Each row of a before or after table is a point. One or more steps were done to the points. Then noise was added and the rows were shuffled. The steps act on how far a point lies along the listed directions, d1 being the first. What was done? A step turns or swaps two directions, mirrors them in a line or flattens them onto one, adds a multiple of one to another, or multiplies one. Angles are multiples of 10 degrees, from the lower direction toward the higher: turns from -170 to 170, lines from 10 to 170 but not 90. Use the fewest steps. Two steps may share a direction if one is a turn and the other turns, adds or multiplies; they go together, in the order done. Otherwise the lowest direction goes first.

Directions:
(1): [-2.8  5.3  1.6]
(2): [-4.4 -3.3  3.0]
(3): [3.4 0.2 5.2]
Before (11 x 3):
[[-4.3 12.4  3.8]
 [ 6.4 -0.6 -1.2]
 [ 1.6  1.8  2.5]
 [ 6.3 -1.3 -1.1]
 [ 3.9 -3.2  1.2]
 [ 3.3 -3.0 -0.3]
 [ 3.8 -0.5 -0.7]
 [ 5.5 -2.4 -1.1]
 [ 0.7  1.6  0.9]
 [ 4.3 -2.0  0.4]
 [ 2.2 -2.4 -3.6]]
After (11 x 3):
[[-4.6 12.7  2.8]
 [ 1.6  2.2  1.0]
 [ 3.8 -1.6 -1.1]
 [ 3.2 -2.9 -1.2]
 [ 5.4 -0.4 -3.0]
 [ 0.7  1.9  0.2]
 [ 5.6 -1.1 -3.0]
 [ 1.7 -2.8 -3.1]
 [ 4.0 -2.8 -0.1]
 [ 5.1 -2.2 -2.5]
 [ 3.5 -0.1 -2.0]]
Steps: turn d2 and d3 by 20 degrees; multiply d3 by 0.7

Directions:
(1): [-3.3 -3.5 -2.8  4.2 -5.9 -3.0 -2.8 -1.8]
(2): [ 0.4 -1.9 -1.1  4.5  7.5 -0.7 -3.1 -3.4]
(3): [-1.2  3.9 -8.1  0.8  1.6 -1.4  1.4  3.9]
(4): [ 0.3  6.3  2.2  5.3 -1.5 -0.5  3.7 -3.7]
(5): [ 1.2 -2.0 -3.9  0.7 -1.4  8.1  2.0 -3.2]
(6): [ 1.7 -4.0 -1.6 -1.7  0.8 -4.5  7.1 -2.8]
Before (8 x 8):
[[-0.9 -0.2 -6.1  4.3  4.7  3.0 -3.3 -1.2]
 [-2.1  1.2 -3.3  3.8 -0.4 -1.7  1.0 -3.4]
 [-1.0  0.7 -7.2  1.9 -0.5  0.7  4.5 -0.6]
 [ 0.0 -9.2  1.1 -0.2 -5.8  8.7 -3.4 -2.3]
 [-0.5  3.4  3.8 -4.1 -4.2  2.1  0.2  2.0]
 [ 0.8 -8.8  0.1 -1.0 -4.9  6.7 -0.1 -4.2]
 [ 4.6 -1.4  4.4 -5.1 -1.2  2.1  3.7 -1.4]
 [-0.2 -0.9  2.2 -5.2 -3.0 -2.0 -1.3  3.8]]
After (8 x 8):
[[ 0.0 -2.3  0.8  0.9  5.3 -2.7 -4.0 -0.7]
 [-1.4  6.4 -3.4  3.8 -3.8  3.6  2.3 -0.6]
 [ 4.8 -4.2  3.0 -3.6  4.2  1.7  0.6 -2.7]
 [-2.2  0.4 -3.3 -1.0 -4.5 -0.7  1.6  0.1]
 [ 0.0 -3.0  1.7 -3.5  3.9  1.8 -5.1  1.6]
 [-1.1 -1.1 -7.6 -0.1 -1.1  1.0  3.6  0.9]
 [ 0.1 -6.2  1.6  6.5 -1.9  7.8 -3.2 -7.4]
 [ 1.2 -6.8  0.6  4.2 -1.5  6.4  0.1 -8.2]]
Steps: turn d2 and d4 by 120 degrees

Directions:
(1): [-5.9 -2.9 -2.9 -4.0  7.0  0.4  1.1  5.1 -2.3  0.0 -0.9  2.1]
(2): [ 1.1  5.1  0.4 -6.8 -3.8  2.9 -3.1  3.9 -0.1 -5.6 -1.0  1.2]
(3): [ 3.1  1.2 -6.6 -1.9 -0.1  4.4  1.9 -0.2 -2.3  2.9  7.2 -2.9]
(4): [ 2.9 -0.9 -2.6 -1.7  2.4 -6.1 -6.9 -0.9 -3.4 -0.9 -1.3 -5.4]
Before (9 x 12):
[[ 1.6  0.8 -2.3  1.7  0.7 -0.6  0.4 -3.6 -0.6  1.3  1.4 -4.7]
 [ 1.9 -1.7  1.0  3.0  0.8 -1.4 -0.9 -1.3  0.4  1.3  2.1 -0.8]
 [-1.7 -1.9 -2.6 -0.8  2.5  0.8 -0.5 -1.0  0.6  1.0 -1.1  0.3]
 [ 0.4  3.1  1.3 -5.5 -2.9  1.6 -4.6  0.6  0.3 -4.0  0.2 -2.0]
 [-5.7 -3.9 -5.6 -6.5  7.2 -0.5 -2.0  8.8 -2.8 -1.0 -0.1  1.2]
 [-1.3  1.7 -0.7 -1.7 -3.2  4.3  2.3  1.1  0.9 -1.6  2.4  2.1]
 [ 0.0  1.7 -3.5 -4.2 -1.0  1.0 -1.9  2.1 -2.3 -1.3  0.7 -0.9]
 [-0.6  0.7  0.5  2.8 -1.3  4.8  6.7 -2.1  1.8  2.4  2.0  2.3]
 [ 1.3 -1.4  1.1  1.5 -0.5 -0.2  0.6 -1.6  1.2  0.9 -0.4 -0.2]]
After (9 x 12):
[[  0.7   1.3   3.7   4.9  -2.6  -1.3   1.5  -4.8   3.2  -0.2  -2.8  -1.6]
 [ -4.2   0.3   0.6  -3.6   0.4   0.0  -1.1   3.9  -0.1  -3.2  -3.7   2.9]
 [  2.9  -1.0   3.0   4.6  -1.7  -0.8  -0.2  -2.6   1.5   1.1   1.9   0.1]
 [  3.4  -0.7   0.7   2.1  -2.2  -0.2   0.3  -2.8   1.2   1.0   1.0  -1.6]
 [  4.0  -0.3  -1.4   1.6   0.9  -4.6  -3.8  -4.6  -2.9   0.5  -1.1  -5.5]
 [ -4.4  -3.4  -2.6  -2.0   4.9   1.2   0.3   1.2   0.4   0.6  -2.1   1.4]
 [-19.3  -9.1  -7.7 -12.9  19.0   2.0   3.0  18.9  -4.6  -1.5  -3.5   8.6]
 [  0.1   3.9   3.5  -4.1  -5.0   3.7  -2.2   0.1   2.2  -4.1   0.1  -0.1]
 [  0.2   1.3  -1.1  -2.7  -1.0  -2.7  -4.8   0.2  -1.7  -3.5  -0.8  -2.0]]
Steps: multiply d1 by 2.5; turn d3 and d4 by 160 degrees
